Each row is a point. The points of each table are mixes of a few directions, plus a little noise. Count the directions of each table, and those that both share. Where both have some left over, give the other angles between the two spaces (their principal angles), to ten degrees, smallest first.

First, 6 rows:
[[ -1   1   2]
 [ 17  -9 -27]
 [-41  22  64]
 [ 57 -31 -89]
 [-26  14  40]
 [ -7   4  10]]
Second, 7 rows:
[[ 21 -11 -33]
 [-62  33  95]
 [  4  -3  -7]
 [ 31 -17 -49]
 [  2  -3  -5]
 [ 31 -15 -47]
 [-28  15  44]]
Directions: first 1, second 1, shared 1

First:
[[ 28  19 -31 -14 -27 -40]
 [-12 -22  41  36  53  73]
 [ -9 -15  -8  20 -35  -4]
 [ -8  -1 -23  -7 -12 -11]
 [ 15  10 -64 -10  37  19]
 [  3  -2  -6   6 -44 -28]
 [-45   1  95 -37  39   1]
 [ 28  11  -4   6 -10 -12]]
Second, 8 rows:
[[ -9 -38  17  68 -71  12]
 [  7  31 -14 -56  58 -10]
 [  0  -1   1   3  -3   0]
 [  0   0   0  -1   1   0]
 [  3  13  -6 -22  23  -4]
 [-10 -45  20  79 -83  14]
 [  5  24 -11 -43  45  -8]
 [  4  16  -7 -28  30  -5]]
Directions: first 4, second 1, shared 1

First:
[[-30 -13   7 -26  22 -14 -29  11]
 [-10  -4   2  -6   4  -5 -10   0]
 [-27 -11   5  16 -38 -22 -34 -49]
 [ 18   8  -4  31 -37   4  15 -30]
 [  2   1  -1  25 -38  -5  -3 -38]
 [ 12   6  -2  28 -35   2   9 -30]
 [ 32  12  -6 -43  82  32  44  95]
 [ 16   7  -3 -14  30  14  21  37]
 [-12  -6   2 -11  10  -6 -12   5]]
Second (7 x 8):
[[ 31  21 -33 -12   5  17   4  70]
 [-21 -29  12  -7   8  -8  25 -41]
 [-11   5 -29   4   1  25 -10   4]
 [ 10  36  22  14  53  40 -10  20]
 [-12 -21  41 -16 -33 -74 -34 -15]
 [  8  -7 -15  23 -25  16  38 -40]
 [ -6  -5   1  -7  -9 -15 -14   3]]
Directions: first 2, second 5, shared 2

First (9 x 11):
[[-19   1 -36 -42  35 -38 -26  13  30  15  -1]
 [ -3  -1  -9 -24  10   8  -7 -13 -11 -28  -7]
 [ 14  -1  -2  40  -4 -37   0  32  41  65   6]
 [-18  -5  20  -3  -6  -3 -17   8   1 -26  17]
 [-54  14  36 -25 -16  30  13 -11 -45 -30  29]
 [ 27  -8  -8  22   1 -13  -4   8  21  15 -11]
 [  9 -13 -30 -31  29 -22 -38   0  24 -34 -14]
 [  7  11  20  31 -25  27  40  -7 -25  30   2]
 [ 38   2  12  32 -25  47  39 -29 -38  -7 -20]]
Second (11 x 11):
[[-31   8 -39 -58  39 -27 -16   5  16  15  -1]
 [ 21   0 -21  14  10 -24   0  12  27  43 -12]
 [ 17 -11  13  19 -10   5 -10   0   2 -27   0]
 [ -4  17 -22  -3   8 -11  26   5   5  64  -6]
 [-15  -1 -12 -30  17  -9 -17   1   4 -20   1]
 [-26   8  25 -10 -16  30  15 -14 -39 -26  13]
 [ 19  -4 -21   8  13 -24  -9  12  29  29 -12]
 [  3 -13  39  16 -23  28 -11 -11 -22 -68  10]
 [-21  34 -13  -1  -3   8  58  -2 -20  95   0]
 [ 11 -17   9   4   0  -3 -26   0   9 -48  -1]
 [ 27 -21  43  45 -33  25 -10  -5 -11 -60   5]]
Directions: first 4, second 3, shared 3

First (8 x 12):
[[ 20  -4  11   5  34 -27 -27  15  -1 -11  -4  19]
 [-31   7 -18  -8 -53  41  41 -22   2  18   6 -29]
 [-29   7 -16  -7 -50  38  39 -21   2  16   6 -27]
 [  9  -2   5   2  16 -13 -13   7  -1  -5  -2   9]
 [ 41  -9  24  10  71 -55 -55  30  -3 -23  -8  39]
 [-23   5 -13  -6 -39  30  31 -17   2  13   4 -21]
 [-20   4 -11  -5 -35  27  27 -15   2  11   4 -19]
 [ 32  -7  18   8  55 -43 -43  23  -2 -18  -6  30]]
Second, 8 rows:
[[  9  26 -12   4  -8   1 -16  -1  29  -3  27  31]
 [-16 -41 -24   1  -4   7  24  -7 -19  22 -16 -31]
 [-16  18  28 -11 -26  21  23  -7 -12  -9 -11 -25]
 [  5  37 -34   6 -25  14 -11 -10  47   5  45  42]
 [ -9  33   4  -5 -32  21  10 -10  16  -4  16   5]
 [ 44 -41  24  12  95 -70 -57  38 -24 -20 -27  25]
 [-13   8  18  -8 -16  13  17  -5 -11  -4 -10 -20]
 [ -6 -40  -5   1  15  -7  11   3 -27  11 -24 -27]]
Directions: first 1, second 3, shared 1
